Each row is a point. Examples show where two turns around zero, p and q, send a point. Write where each new point lands after one turn and then the other. Backwards means that the second turn is done in reverse. Each puzzle has new turns, and all numbers are rounded.

Turn p:
[17 37] => [31 26]
[-36 -30] => [-45 -11]
[20 -7] => [ 15 -15]
Turn q:
[ 8 16] => [-10  15]
[  3 -32] => [ 29 -13]
[12 20] => [-12  20]
[-45  35] => [-52 -22]
[ 22 -39] => [45  0]
Where do these land?
p, then q: [ 7 22] => [-7 22]
q, then p: [-15  24] => [-26  11]
q, then p: [  1 -64] => [ 38 -52]
q, then p backwards: [ 8 17] => [-16   9]

Turn p:
[ -9  20 -18] => [-15  19 -15]
[23  1 32] => [ 5 -5 39]
[-32 -17   0] => [ -9 -27 -22]
[ 14  61 -42] => [-21  71 -13]
[ 24 -36   8] => [ 38 -17  12]
[-20 -30  21] => [  1 -42  -1]
Turn q:
[-30  18  19] => [34  7 19]
[ -4 -17 -53] => [-50  12  23]
[ 4 28 37] => [ 42   6 -20]
[  3  43 -10] => [10 42 -8]
[ -4 -24  17] => [  4 -29   3]
[ 31 -48  -9] => [-40 -38 -17]
Where do these land?
q, then p: [  3 -45  49] => [ 58 -30 -10]
q, then p backwards: [ 29  16 -15] => [-15  19 -27]
p, then q backwards: [-28  26   4] => [ 20 -14 -30]
q, then p: [ -4   3 -38] => [-38  -7   0]

Turn p:
[-12 -18  63   0] => [-50   3  35  26]
[ -5  59 -26  -9] => [ 38  48 -10 -19]
[-21 -22 -30   4] => [  1 -25  -7 -35]
[ -1 -26 -21 -19] => [ 15 -32  10 -12]
[39  6 13 24] => [ -4   4 -28  38]
Turn q:
[ 27  31 -35  44] => [ -5  50 -31  38]
[ -8 -34  31 -18] => [ 21 -32  10 -30]
[-11 -16 -16   1] => [ -4 -19 -12  10]
[ 23  41 -48   5] => [-43  41 -22  24]
[  6 -12  28 -17] => [ 12  -8  11 -30]
[-37 -11  41 -15] => [ 20 -32  43 -11]
Where do these land?
q, then p: [-11  27 -25  26] => [-21  23 -33 -10]
q, then p backwards: [ 25 -47 -27 -23] => [ -6 -24 -37  46]
p, then q backwards: [ -4  26   1 -27] => [ 4 18 29 15]
p, then q: [-21 -12  54  16] => [ 17 -22  44  32]
q, then p: [ -3 -27 -26 -15] => [  1 -30   0 -27]
p, then q: [36 20 51 35] => [12 18  6 71]
p, then q: [-22  14 -27 -13] => [-22   9   4 -32]

Turn p:
[  1 -29 -19   4] => [  9  24 -23  -6]
[-55   2  29  28] => [ 37 -43 -16  35]
[ 24 -45  18  -7] => [ 25  12  -8 -46]
[ 44  27 -46  -8] => [-45  46  26   4]
[-39  24  -9  25] => [  4 -15  -6  50]
[ 28  32  24 -12] => [-16 -15  43 -14]
[ -2 -12   3 -31] => [-14  -9 -17 -24]
Turn q:
[  9  19  45 -12] => [  6  20  23 -41]
[  8 -41  16  11] => [ 39 -23  -6  -5]
[-50   5   7  27] => [-29 -44  21  -5]
[ 26  50 -41  -2] => [-29  49   8  39]
[-31  15 -32 -23] => [-45  -1 -25   6]
[ 20 -39  22 -28] => [ 40   3 -29 -27]
[ 19 -10 -17  27] => [19 -4  7 33]
Where do these land?
p, then q: [25  1  6 15] => [  5  17  14 -19]
q, then p: [ 45   6 -12  20] => [14  5 47 12]
p, then q: [-11  12 -34  20] => [-13  -9  33  22]
p, then q: [-25  -8  13  27] => [30  7  5 25]
p, then q: [-46 -30  19 -76] => [-12 -25 -88  24]
p, then q: [-18  43 -12  -2] => [  1 -44  19   2]
p, then q backwards: [ 30 -24  20  -5] => [  7   0  41 -13]
